Each wall is flat, endless, passes through zero and stands at right angles to its row. A trip goes straight from one point to another. List the walls that it crosses, first one first.

Walls:
(1): [ 2.9 -1.5 -1.8]
(2): [-0.7  6.5 -1.8]
(3): [ 2.2 -0.6  2.2]
Trips:
[-3.3  0.2 -1.4] to [-4.9  6.3 -5.7] => none
[-2.8  4.3  1.0] to [ 0.1  0.4 -2.9] => 1
[-1.0  2.9  0.1] to [-2.7 -0.3  0.8] => 2
[ 1.9  0.0 -3.1] to [-1.0  0.2  2.6] => 3, 1, 2
[ 5.9  1.1 -3.4] to [-0.7 -3.5  0.3] => 2
[-1.4 -0.4  2.8] to [-1.5  4.5 -0.5] => 2, 3

Walls:
(1): [-1.8 -0.1 -0.3  0.2 -1.7 -4.4 -3.3 -1.0  5.2  0.7 -1.1]
(2): [ 3.3  2.8  0.3 -1.7  3.2  4.0 -4.0  4.0 -1.4 -3.3 -2.5]
(3): [ 1.9 -2.3  4.6  6.0 -3.4  2.4 -1.5  1.4  0.0 -1.1  2.9]
(4): [-5.9 -1.3 -1.9 -0.4 -2.8  0.8 -0.3  4.4  0.3 -0.9  2.3]
(5): [-0.5  0.5 -3.1 -2.6  1.9  4.5  2.5  1.7  0.0  0.6  5.4]
(6): [-1.1 -1.6 -0.1  3.3 -2.5 -2.8  2.1  3.7 -1.9  2.0 -0.1]
(7): [ 0.4 -1.2 -0.5  2.8 -0.1  1.1 -2.2  1.0 -0.4  1.2  0.6]
Trips:
[-0.7  3.8  3.9  2.9 -3.0  0.4 -1.2 -0.7  1.2  2.5  0.0] to [ 0.5 -0.4 -2.0  1.3  0.4  1.7 -0.5 -0.3 -3.7 -6.2  1.3] => 2, 1, 4, 6, 5
[-2.7 -0.2  4.0  0.3  1.8  1.4 -1.4  3.3 -2.6  1.4  1.1] to [ 1.4 -4.0  2.8  0.8  1.0 -2.0 -1.5 -1.5 -0.6  2.0  2.4] => 5, 2, 4, 1
[ 4.8 -3.6 -2.5 -0.4 -5.0  4.3 -0.5  2.5 -0.4  5.4  1.7] to [-2.6  2.1 -5.9  0.5 -2.1  3.8  4.7  0.8  1.9  1.3 -2.4] => 3, 7
[-4.5  2.8  0.2 -2.7 -0.5  3.6  3.0  1.2  0.8 -0.3  1.8] to [-4.3 -2.8 -0.1  0.4  4.4 -3.7  3.0  6.7  0.6 -1.5 -2.7] => 6, 2, 1, 5
